Each row is a point. Examples show where two turns around zero, p and q, send a point. Where does a point land after both, in the order given? Backwards means that the second turn is done in reverse. Each puzzle has new turns, and all numbers are rounded.

Turn p:
[ 7.4 38.3] => [-31.8  22.7]
[  1.8 -12.2] => [11.8 -3.4]
[-2.7 -7.3] => [ 5.5 -5.5]
[10.2 -8.7] => [12.2  5.7]
[-16.8 -10.1] => [  2.2 -19.5]
Turn q:
[  7.8 -13.1] => [  6.9 -13.6]
[-1.0 16.6] => [ 0.1 16.6]
[ 6.2 22.7] => [ 7.7 22.2]
[-22.7  -1.2] => [-22.7   0.3]
[  9.7 -25.0] => [  8.0 -25.6]
Where do these land?
q, then p backwards: [-10.1 -21.1] => [-23.3   2.0]
q, then p: [ -8.8 -14.0] => [  8.1 -14.4]
p, then q: [ 6.2 27.5] => [-21.2  18.5]
q, then p: [12.7  7.7] => [-0.7 14.8]

Turn p:
[  8.6  -3.7 -10.5 -13.2] => [  2.6 -16.1  -9.7   3.3]
[-27.5   1.1  -6.2  26.5] => [-30.3  18.5  11.7 -10.1]
[ 17.1  22.8  10.7 -11.3] => [ 22.0  10.2 -16.4  14.1]
[  3.6  -4.5 -10.0  19.8] => [-15.7  -0.4  11.6  12.0]
[ -2.2 -35.2   9.0 -16.7] => [ 12.9 -26.6  15.7 -22.0]
[ 0.4 19.5  7.1 -5.2] => [  8.6  14.4 -13.0   2.7]
Turn q:
[ -9.2  29.2  -0.2 -31.6] => [-22.1  35.0  13.0   7.4]
[-10.0  -0.5 -10.7   2.2] => [-7.8 -8.1  4.3  8.7]
[  1.6 -28.1   7.8  10.2] => [  8.3 -22.6  -3.5 -19.2]
[ 27.7 -11.0  -5.7  16.3] => [ 16.3 -10.1 -28.6  -0.6]
[-10.1  10.3   8.9   2.9] => [ 5.4  5.7 14.8  3.6]
Where do these land?
p, then q: [-39.8  -2.1   0.8  31.0] => [-12.1  25.9  41.6   0.7]
q, then p: [17.2 -9.5  2.2 -8.8] => [ -5.8 -10.6 -17.9  -0.9]
p, then q: [  2.6  -1.5  14.0 -15.3] => [ -1.5   7.7 -18.7  -5.3]
q, then p: [22.5 -0.4 -1.1 11.2] => [ -8.9 -13.5  -6.1  18.2]
q, then p: [  0.9  -6.0 -22.6   9.3] => [-18.7  -8.4  14.5  -2.2]
q, then p: [ -6.7  -0.1 -12.5  -0.1] => [-8.3  2.9  9.1 -6.4]
p, then q backwards: [  3.3  19.6  19.1 -27.3] => [33.0  2.6 15.1 13.5]

Turn p:
[-13.5 -13.1 -27.0 -14.9   4.2  -6.1   0.7 -11.8] => [-23.6   5.0 -11.1 -19.0  11.5  -8.9 -11.6  -9.3]
[  4.7  -3.2 -24.0 -58.9  -5.9  -4.3  -5.7   7.4] => [-17.1  26.3 -31.6 -30.9 -20.1  18.8 -17.9 -14.0]
[ -5.0   0.5  11.2  -5.5 -13.1 -63.3 -16.7  -7.7] => [ -0.9   6.4  21.9 -22.3 -42.2 -42.6  -9.2  -1.8]
[  4.4  -4.2   7.0   8.8 -26.8  14.9  -2.7  10.6] => [ -7.8 -18.4  -1.3  15.8 -14.6  15.0  11.0   3.2]
[-12.8  17.9  12.4  -0.4   1.1  15.2   6.0  -1.7] => [-1.8 14.0 13.8 11.4  7.5 14.2  5.3 10.2]
[  5.5   7.6 -51.0   8.9   7.9   4.9   7.0  -3.1] => [-13.9   1.7 -36.3  12.5  23.3 -16.6 -20.2   3.8]
[11.8 -4.5 16.3 10.4 -5.3  6.3 10.5  1.8] => [11.1 -7.7  3.3 11.4 -2.4  3.6 18.3 -6.1]
[ 1.3  1.6 20.0 12.8  7.9  8.5 10.4 10.1] => [16.9 -3.2  8.0  6.3  6.9  6.3 18.7  8.8]
[-7.3 -3.3 -1.4 14.0  9.2 -0.8  6.5  4.3] => [ 2.4 -5.5  1.3 -0.8 12.9 -8.1  6.9  9.5]
[ 17.4  -4.3  17.9  10.5   9.3  10.4  -1.8 -22.1] => [ 18.6  -6.9  15.5  12.7  10.2   3.2   0.0 -23.0]
[ -6.4   4.9  18.6  14.4  11.5  14.3 -14.0  12.1] => [ 16.0 -11.6  16.6   2.9   7.2  14.9  -1.1  18.6]
Turn q:
[  2.2  20.2  13.5  -4.0  26.0  18.4  11.6 -16.1] => [  2.6  -8.2  -1.4 -23.2   2.3  19.1   0.1 -32.2]
[  6.3  -1.6 -20.0  -9.4  30.1 -22.7  -8.4  18.0] => [-18.8  20.0 -18.1  -6.6  19.2 -27.3  -7.5  -7.4]
[ -8.7  -1.2 -15.9  23.1 -17.2  14.6 -13.6  -7.8] => [ -0.5  -1.6   7.1  36.6 -10.8   9.6  -1.2  -3.9]
[-23.9  11.1  25.8   5.7   6.7   7.9 -16.2  29.5] => [-11.0  10.1  30.1  -8.3  14.0  15.5 -30.9   6.5]
[  7.0  14.4  11.9  -4.5  -0.8 -16.1   1.4 -18.4] => [ 17.1  -2.7  -5.5 -15.6 -16.8  -7.7  -7.4  -7.2]
[ 3.7 -1.1 17.0 22.2 -7.5 16.5 -3.8  5.1] => [16.0 -8.1 14.0 12.1 11.5 17.3 -8.2  1.7]
[ 16.6   7.3  -5.8 -22.9  18.9   0.1  15.4 -12.5] => [ -2.7  -3.2 -25.2 -24.2   0.0  -0.9  13.5 -14.6]
[ 16.6  -1.4 -20.4 -12.0 -17.2  -5.8  23.4   7.9] => [  5.7  15.4 -20.7  -0.6  -3.1   0.0  27.8  17.2]
[-24.3 -13.4   6.0   6.4  -5.4   0.6 -11.5 -13.2] => [ -9.1 -15.9  22.7  10.4 -12.4  -7.2  -4.6  -0.4]
[ -6.9 -21.3 -17.5  19.6 -17.1   6.4  19.4 -18.3] => [ 7.3 -9.2 10.9 26.5 -9.1 -4.2 34.3 -2.0]
[ 11.5 -13.1   5.5 -24.2 -16.5 -20.0 -17.8  25.8] => [ -6.5   3.2 -14.0  -7.0   5.2 -14.3 -16.0  42.3]
Where do these land?
q, then p: [34.1 14.8  7.6 -0.9 -4.9 29.5 35.7 11.4] => [ 12.4  14.6 -36.5  14.3  29.8  26.9   3.2 -14.7]
p, then q: [  9.7  -3.4  -3.8  -6.2 -30.6  17.4  13.7  -7.1] => [  1.4  -2.5  18.9  19.6 -14.4   8.6  20.2 -13.9]
q, then p: [-11.2 -10.3 -10.1   6.3  -3.8 -20.3  11.8  10.0] => [ 10.5  15.4   5.1   2.5 -10.2 -15.3  12.5  12.9]
p, then q: [ -7.9  -3.9  24.2 -11.3  16.7  -2.1 -35.3  18.3] => [ -5.6 -20.4 -17.8 -12.3  11.9  21.1 -14.5  30.7]
p, then q backwards: [ -1.8  -7.2  -7.0 -13.5  11.3  17.4  -3.2   9.2] => [ 13.6   9.6   7.8 -10.2   5.2  15.5   1.7   9.9]
q, then p backwards: [-15.2  18.7   0.4  -3.6   0.4   9.5  18.1 -18.2] => [  5.0 -12.8  22.4 -21.5 -13.6  -1.5   0.5  -2.2]
p, then q: [ -3.4  12.4  -0.1  -8.9  -1.2 -23.0 -44.6   0.4] => [ -3.2  -9.2  -5.6   6.3 -11.2   1.3 -36.5  33.8]
q, then p backwards: [-2.6  6.5 -8.1 12.5 19.5 -8.7 -7.5 -9.7] => [ 13.0  -2.4  -6.3  -2.4  -0.5  -8.1   2.2 -24.2]
p, then q: [ 10.6 -11.1   6.5  -0.9  21.6  -9.7  18.4 -10.3] => [ 11.1  -2.1 -19.0 -18.7  -4.0 -12.0   7.7 -15.2]
p, then q: [-12.3 -16.7  -9.6  26.6 -28.8 -10.1  -7.0  -4.2] => [ -5.3  -6.0  32.0   6.1  -0.8 -26.7   8.8  17.5]

Turn p:
[  1.8   3.0 -16.1   4.0  -4.3  11.4  20.1  21.4  10.4   6.8   8.5] => [ -3.4 -27.4 -12.9 -14.3  -0.8  -6.7  13.1   3.9  -4.9  -5.9  -9.9]
[-11.5   5.9  21.9  -0.7   3.6 -30.5   7.8 -12.9 -15.7 -13.0 -11.5] => [  5.3  29.4  21.6  21.0  11.9  -2.2   3.3 -10.4 -10.9  -9.5  -9.5]
[ 12.6   3.0   1.0  -8.0   5.8  12.0  -6.0  12.3  -7.3 -13.6  13.2] => [ -5.5 -19.7  -1.3   7.1   1.0  13.4 -17.2  -2.8  -0.7   4.6  -5.9]
[  8.6  -6.0   6.4   2.9   8.4  -1.4  -5.3  -4.9 -16.5  -5.3 -33.2] => [ -1.2  18.9  -0.3   2.2   9.7 -11.7 -22.2  -8.4 -17.8  -0.8  14.5]
[ 12.7  -9.2   9.0  35.7   1.8   4.7   4.9 -12.4  17.3  -6.8  14.1] => [-19.8   3.1 -20.5  10.9  18.1   3.1  22.0   0.7   9.3  21.7   5.2]
[  6.2  -5.0  -8.9  23.1   1.1  -0.9   4.8 -23.7 -26.0  -2.4  18.5] => [-27.7   8.5   7.3   2.0  -3.0  22.7  17.1  -6.8 -15.6  11.8  11.9]
[ 10.2   3.2  -1.8 -36.3  -3.3  -0.1  -4.4  -2.6  22.6   1.8 -25.1] => [ 37.6  -5.0  -7.5   0.7   1.1  -8.4 -16.3  -1.2  11.2 -18.9  17.3]
[-19.6 -34.6  -5.5 -14.5 -13.3  16.5   3.6   0.1 -14.4 -12.9   5.6] => [ 11.9  -4.9   2.4  -6.7 -28.8  -0.4  -1.1 -29.1  -9.7  25.6  -6.9]
[-16.9   9.7 -29.9   2.6  -2.5 -18.9  -9.7  35.6   6.7  -5.7  27.4] => [-25.1 -24.6   6.1   4.0 -29.0  -8.6   6.7   4.3  18.4 -22.6 -26.8]
[ 17.5  12.6  16.8  17.0 -28.9 -10.7 -14.2   1.2  -4.2 -16.7   9.2] => [-8.4 -2.3  1.9 42.1 -1.4  0.2  2.9 22.8 -6.5 12.1  2.4]
[-29.3   5.5 -15.8  -9.7  16.6  26.5   4.5  -5.6   3.8  19.7  -6.2] => [  9.9  10.2 -11.4 -44.4 -10.7  10.3  -3.0   0.3   2.9  -7.1 -10.6]
[  7.8  12.0  22.9 -16.1  14.9  -8.5  -6.2  -8.7  23.4  48.2 -20.5] => [ 26.5  13.7  14.7 -24.5  31.9 -11.7  -5.3  27.0  24.5 -11.2  18.6]
Turn q:
[-13.0  10.9  -3.3   0.6  24.8  -4.0  -6.3   6.6  16.6  -1.2  22.8] => [-19.3   4.4 -19.0   3.0 -13.5   0.5  11.3  26.6  -3.0   4.6  -0.1]
[ 18.7  17.6 -11.1  -2.1 -11.8  10.9  -2.5 -11.4  -7.3 -15.8 -34.8] => [  7.8   1.9   6.2  -3.8  -4.3  11.2 -21.8 -31.1 -17.7 -17.6 -19.2]
[  8.1 -15.9  13.8 -30.9  -6.5  29.5 -15.8  -6.5 -19.1  -8.7 -17.3] => [ 17.0  25.0  11.7  -4.1  -2.5  15.3 -10.7 -29.8  17.6  23.6 -15.1]
[ -9.1 -20.3 -25.3   8.6   3.8 -11.4   7.4   1.5  16.9  -3.0  12.4] => [-12.3  -9.8 -21.3  -4.6  13.9 -22.2  -2.6  14.1  13.5  -7.8  -2.2]
[ 3.7  0.0 -5.6  3.6  6.5 -6.9 29.1 26.9 14.8 12.4 18.0] => [ 10.2  -8.5  -9.4  -8.1   8.6   0.7  22.6  32.0   7.0 -20.1   4.4]
[ -3.8  -6.9   3.2 -10.2   9.1 -33.8  -1.0  -6.3   7.4  19.9  22.1] => [-11.8   4.5  -3.8 -11.3   9.2 -24.3  26.0  13.4  -9.6  13.6  16.5]
[ 15.8  -0.9  16.7   0.2 -14.3  29.5 -12.7  -5.8  11.3   4.2 -38.1] => [ 24.2   5.7  21.0  24.4   0.9   6.4 -10.6 -19.9  -6.5   3.3 -33.7]
[ -1.3   5.9   7.4 -14.9  -3.9  -8.6  12.2  -0.2  14.0  -4.9  29.1] => [  0.2   6.7 -21.3   1.9  -3.7  -2.4  29.3   0.9   3.9  -3.6  14.4]
[ -3.8  -1.6  -1.1  16.2  23.2 -10.9   5.4  -8.3 -25.2  -6.9 -21.0] => [-23.6 -18.1  25.2 -19.5  -6.7   4.8 -12.6  -3.8  -0.6  -1.2  -3.7]
[ 20.6  18.3 -10.3  -2.2 -27.1  50.0 -15.6  -8.2 -19.4  17.8 -32.5] => [ 29.9  14.1  13.0  16.3  21.7  38.5 -37.3 -23.2 -20.9   2.6 -17.7]
[  6.4  -8.9   7.1  20.0   3.5 -14.1   0.4   0.4   0.6  -5.7  31.8] => [-19.4   5.5   3.0  10.9   1.4 -11.7  10.3  12.2  12.9 -12.3  24.0]
[-29.5   2.3   7.4   4.9  -4.4  -5.2  14.9  -7.8   3.2  -0.3  11.1] => [ -5.6 -26.3 -12.8   6.5  -3.4   1.0  12.1  -0.4   4.9  10.9  13.6]
[-12.8  -0.6   1.0   6.2  -2.8 -25.1 -15.6  19.0 -13.8  -7.8  -3.6] => [  2.7  -5.0   7.3 -11.7 -21.5 -18.0 -16.0   9.0  -1.5   4.0  18.7]
Where do these land?
p, then q: [ 15.4  13.7   7.5  19.2   6.5   5.9  20.4  -7.3 -22.3  14.7 -12.8] => [-10.2   2.9   5.9 -25.8 -12.6  27.7  -0.4  12.3   8.1  13.5  11.5]
q, then p: [  7.7  52.6 -14.4  16.6  -7.6 -14.5  24.8   4.3 -23.7  18.4 -32.1] => [  0.6  -9.6  19.1   9.5 -10.0  23.6 -37.9 -32.0 -28.1  41.0   3.0]
p, then q backwards: [  5.6   0.1   8.5  -7.7  -7.8   6.4 -20.1  -0.8 -13.6 -12.0  22.9] => [-17.6   5.7  14.6  12.8   6.8  22.4 -10.5   0.1 -10.3   0.6  -6.6]
q, then p: [  1.8  11.7   8.7 -20.6   7.0  -3.8   7.8 -25.4 -24.4  -2.0 -31.2] => [ 32.9  20.3  13.4 -12.8   1.6  20.0  -4.8  -4.0 -12.5  16.2  16.9]
q, then p: [-11.5  11.7 -18.4 -20.4  -2.8   9.0  46.0   1.2  16.9  22.2  -3.8] => [ -0.1 -23.8 -12.7 -26.9   7.2  -0.7 -12.1 -40.8 -17.1  -7.8  18.8]
q, then p: [ 11.7 -19.8  -9.7   2.7   2.6  -7.8 -15.4  -0.7   9.5 -21.2  14.4] => [ -1.9  11.8  -4.3  15.9  -9.3  -3.5   9.0   7.3  15.2 -26.0 -11.4]
q, then p backwards: [ 11.9 -15.0  10.9   9.3 -19.9  -0.5 -20.1 -10.6   3.3 -20.6   2.8] => [ -1.7 -18.1   1.8  -3.3   3.6 -27.3 -15.3  -0.5   3.3 -19.1 -14.7]
q, then p: [ -2.1 -13.8  15.4  -4.6  -5.1 -14.1  -6.8  13.3  11.6  13.7   5.9] => [ -5.1 -13.5  14.7   6.3  18.2 -12.7  13.1   6.5   0.7  -9.3  -0.2]
q, then p: [-20.1 -17.7   8.3   6.4   3.5 -10.5  -5.7  -1.5   0.0 -16.2  18.1] => [  1.5  -2.0   2.4  -0.7 -11.5 -12.1  27.3   5.0  21.5  -1.8  -7.0]
p, then q: [ -0.5  -5.3   0.8  -5.9  16.2   1.3 -17.2  -9.4  23.0  -1.4  18.0] => [  0.9   1.9 -19.3  20.7   5.9  -5.9   8.7   7.0  -3.0  -1.3 -23.6]
q, then p: [ -4.5   7.3   9.5  25.3  -2.1  13.3  -9.5  34.4  21.4 -13.5   2.6] => [-17.9 -14.8 -20.6  26.7  -8.0 -28.4   0.1  14.3  -5.7  10.8  -3.1]
p, then q backwards: [ 14.8 -19.7  -3.7 -11.1  14.3   4.7 -14.4   9.1 -13.9 -16.5   2.4] => [-14.2  -1.8  -3.9  12.7 -11.4   5.4 -10.3 -18.2 -20.5 -13.4 -12.2]
q, then p: [-30.1  -6.0 -23.4  -9.3  -4.8  10.7  10.3  -6.7  12.3  34.6  -7.1] => [-17.7  -9.2   8.3 -38.2   5.1 -15.0 -16.1 -17.4   4.4  -6.3  21.5]
